Rows are points. The last column is the point's height on a tilted bowl or saddle (a function of degree 2), plus a little noise. Along how many of its main directions does it bend up, bend down or stay straight?
In the rows, 128 means zero.

Points (10 x 3)
[[ 90 117 188]
 [173  95 110]
 [154 116 106]
 [151 146 121]
 [109 105 147]
 [170 159 131]
 [153  98 108]
 [137 139 125]
 [168 164 138]
 [ 95 120 179]]
Directions: 2 up, 0 down, 0 straight

Points (21 x 5)
[[160 105  70 137 171]
 [148 147 153 114  94]
 [102 138  97 108 152]
 [ 93 163 145 133 106]
 [133  90 114  81 149]
 [135 125  52  97 216]
 [ 97 124 140 108 132]
 [114 111 112 133 134]
 [124 100 142 180 152]
 [130  79 106  91 157]
 [112 125 137 158 126]
 [167 141 114 170 138]
 [176 135 139 140 110]
 [ 78 155 153  96 137]
 [ 85 120 112 146 154]
 [164 123 128 132 109]
 [150 202 130 127 100]
 [139 128  92 114 141]
 [123 127 169 148 117]
 [189 121 121 156 134]
 [156  88 150 106 113]]
Directions: 3 up, 0 down, 1 straight

Points (41 x 7)
[[151 130  98  95 185 168  75]
 [113  86 154 120  81 127 100]
 [139 104 142 123 142  97 127]
 [148  73 185 178 146 153  88]
 [112  54 154 105 130 138 114]
 [136 123 145 158 141 119 118]
 [ 73 175 151 108 152 115 102]
 [113 165 165 123 146 135 104]
 [190 130 103 147 120 135  82]
 [106 142 103  88 149  98 128]
 [106 146 123 135  88 129 104]
 [146 157 109 131  82 150  76]
 [139 144 105 150 156 141 110]
 [148  89  93 122 168  86 121]
 [139 203 142 216 192  98  49]
 [107 103  90 174 102 135 116]
 [136 100 104  91  85 117 101]
 [ 99 113  74 118 156 113 126]
 [ 95 120 106 152 101 140 110]
 [116 132 155 101 128 135 106]
 [112 103 158 151 143 131 117]
 [162 132 111 157 183 176  77]
 [119 127 100 154 183 152 106]
 [137 131 114 109 127 159  94]
 [167 138 133 122 134 132 107]
 [145 154 120 119 154  61 134]
 [117 184 102 110 118 145 104]
 [182 106 115 160 111 112  94]
 [157 127 131 167  99  90 102]
 [114 144  87 134  97  98 120]
 [100 150 143 131 122 129 112]
 [153 166 145 116 154 143 107]
 [106 145  78  93 106  98 123]
 [113 142  89 125 186 132 111]
 [ 92 123 123 108 118 145 107]
 [ 73  91 147 146 132 144 117]
 [138 129 155  82 135 132 101]
 [ 92 156  89 175 138 113 103]
 [107 101 154 148  92 148  95]
 [ 99 124 166 127 128 106 116]
 [ 91 167 169 123 129 106 108]]
Directions: 1 up, 5 down, 0 straight

Points (73 x 9)
[[163 143 108 128 149 158 151 131 158]
 [161 168 114 117 115 108 124 120 145]
 [ 89 114 109 134  85 150 112  65 161]
 [ 69 127  83 142 105 136 113 186 131]
 [200 135 150 129 101 160 106 125 172]
 [131 124 122 143 129 155 194 148 171]
 [115 141 141 113 155  70 113 127 139]
 [ 99 114 160  84  63 132 178  90 169]
 [144 161 169 179 107 113 154 160 179]
 [140  87 104 146 114 108  65 100 140]
 [169 124  96 191 139 144 135 181 171]
 [179 109 176 141  93 149 146 158 176]
 [133  99 148 151 125 107  96  66 132]
 [108 157 163  95 178 118 105 139 152]
 [127 122 144 149 143 161 129  75 157]
 [128 125  98 107 163 163  95 174 156]
 [143 154 147 102  98 162 143 114 149]
 [110 107 103  76 128 187  95 147 166]
 [144 138 131 141 122 110 132  87 142]
 [136 141 138 176 104 150 118 151 157]
 [139  90 104 156 133 101  92 144 132]
 [ 56 138  82 163 120  92 137  95 172]
 [118  98 134 120 141 159 130 203 153]
 [ 91 126 171 163 124  89 127  97 157]
 [ 97  57 127 121 132 150 172 211 176]
 [ 87 161  99 101 139 175 137  75 164]
 [ 88 104 108 167  79 150 148  95 173]
 [ 86 189 109 153 179  77 159 109 154]
 [ 63 127 153 132 128  89 156 162 167]
 [ 94 148 128 101 107 149 118 159 136]
 [162 119 156 173 120 116 142 118 159]
 [100 142 134 127 149 116 117 149 140]
 [154 116 144 140 104 118 143  92 145]
 [164 144 125 139 103 145 151 147 157]
 [ 98 150 120 128 112 115 116 140 136]
 [ 95 108 174 139 137 147 112 129 151]
 [118 111 112 124 153  82  79 117 134]
 [101 150 155 142 151 115 126 125 148]
 [138 120 128  99 167  87 175  84 132]
 [ 93  73  90 105  88 102 145 103 156]
 [176 147  82 162 121 139 133  88 175]
 [153  89  84  95 146 135 150 136 147]
 [144 160 144  47  98 127 138 138 158]
 [116 132 114 103 112 140 172 138 149]
 [ 91 136 164  99 111 185 124 136 154]
 [120 158 166 148 188 130 163  89 160]
 [ 81 127  96 149 157 143 135 181 149]
 [115 109 135 163 147 143  89 120 151]
 [141 126  94 133 118  68 164 125 145]
 [157 116 163 122 197 128 127  98 136]
 [110  91  97 115 130 149 162 110 157]
 [127 130 107 110 125 149 100 162 140]
 [148 130 101 123 151 120 111 133 138]
 [147 137 190 159 123 163 140 131 173]
 [139 117 170 118 107  93 120 145 145]
 [ 97 101 119 170 129 133 143 164 154]
 [180 134 203 124 159 168 139 118 174]
 [102  68 170 129 135 124  99  93 130]
 [ 65 111 194 173 112 161 131 163 183]
 [171 138 135 149 107 172 126 158 168]
 [170  87 114 109 103 102  96 131 136]
 [ 94 131 120 104 108 152 132 137 142]
 [102 155 144 152 141 134  75 118 154]
 [132 116 154 100 131 131 127 147 142]
 [112 110 118 113  96 149 149 135 147]
 [117 142 133 166 150  61 162 128 155]
 [131 109 120 175  71 153 136 127 164]
 [150 124 107 103 100 150 124 112 147]
 [124 105 114 104 137 109 122 131 133]
 [142 145 131 101 126  95 119 102 137]
 [153 108 110 110 115 106 145 141 139]
 [127 124 164 110 123  81  91 146 141]
 [132 142  94  87 141 134 110 113 146]]
Directions: 5 up, 1 down, 2 straight

Points (75 x 9)
[[144 110  81 136 163 111 154 104 110]
 [140  78  31 145 143 106 141  80  81]
 [121 128  89 108 138 138 130 102 113]
 [165 158  77 162 182 133  90 157  84]
 [146  79 173 117  99 117 126 155 110]
 [100 138 127 107 163 151 139 127 125]
 [148 124 116  92 119 122 133 106 119]
 [122 180  68 184 152 120 120  82  71]
 [132 127 107  58 159 102 120 122 140]
 [167 125 122 111 164 145 152 102 114]
 [ 86 157 128 105  72 131 100 133 107]
 [123  64 160 156 125 136 129 116  97]
 [117 153 111 102 131 145 130 118 118]
 [ 81 172 100 113 134 161  87 126  95]
 [141 121  89 140 159 120 109 154 116]
 [136 107 115 129 135 113 152 133 119]
 [157 136 122 107 143 120 142 121 121]
 [167 134  97 172  76 102 146 154  93]
 [118 127 117 184 143 139 116 114 105]
 [139 170 142 115  80 131 155 108  97]
 [106 130 126 144 122  87  78 128 108]
 [158  87 152 124  87 110 108 107 109]
 [133 111  68 134 161 123 144 155 115]
 [143 131 146 125 135  99 104 155 119]
 [151 111 155 106 118 146 169  97 104]
 [133 128 139 118  64 167 143 104  92]
 [102 110  81 156 167 105 167 174 117]
 [101 116 106 141  82  63 103 134 105]
 [140 139 121 132 189 183 131 139 107]
 [128 134 158 115 180 169  71 130 110]
 [115  91 111 154 120 150 152 111  93]
 [121 106 158 122 101 127 156  92  99]
 [192  97 126 146 130 109 161 145  96]
 [ 65 106 113  85 133 108 134 162 126]
 [138 109 175 114  80  96 180 154  97]
 [171 109 125  91 103 103 121 112 116]
 [159 146 146 173 122 129  82 146 101]
 [131 130 141 112 148 149 126 152 125]
 [116 119 115 129 121 161 126 127 110]
 [106 143 131  91  85 130 132 124 117]
 [153 116 117  94  96 158 137 153 111]
 [ 75 115 129 114 160 125  74 129 116]
 [148 165 129 160 175 111  70 151  88]
 [101 141 160 123  75 146  87 170 110]
 [166 130 152 123 117 109 139  99 105]
 [138 129 106 121 133 191  96  55  94]
 [162 142 112 104  77 115 108 107 104]
 [136 118  88 151 138  67  86 145 113]
 [148 146 131 176  80 158 127 136  95]
 [108 129 124  94 148 139 133  98 126]
 [110 149 104 112 114 145 148 141 111]
 [ 91 134 131  98 142 118 131 139 127]
 [ 99 189  70 154  86  84 129 118  61]
 [ 97 152 106  92 134 171 113 147 111]
 [118 153  66 145 121 124 148  81  74]
 [132  95  86 111 168 149 133 122 115]
 [197  48 108  77  93 149 122 162  79]
 [122 151 122  79 114 133 142 106 119]
 [ 86 111  99 147 141 216 144 147  61]
 [113 187 141 143 117 143 129 175 106]
 [ 99 124 164 142 118 135 124 111 108]
 [ 98 109 133 173 116 164 123 162  92]
 [129 143 117 168  42 141 146 138  81]
 [105 162 112 105 146 195 118  85 100]
 [176 108 128 167 168 108 151 130 105]
 [124 110 127 133 144 124  90 138 121]
 [161 145 112 162 122 116 147 134 103]
 [176 129  91 149 171 127 159 133 103]
 [108  75 171 135  96 106 154 147  92]
 [120 144 130 170 147  89 106 129 103]
 [135 137 138 134 142 153 127  79 112]
 [157 114 149 217 125 144 159 103  80]
 [135 155 170 192 136  88 148 126  83]
 [139  96  93 146 174 128 135 121 116]
 [126 173 128 145 129 157 164 134 105]]
Directions: 0 up, 4 down, 4 straight
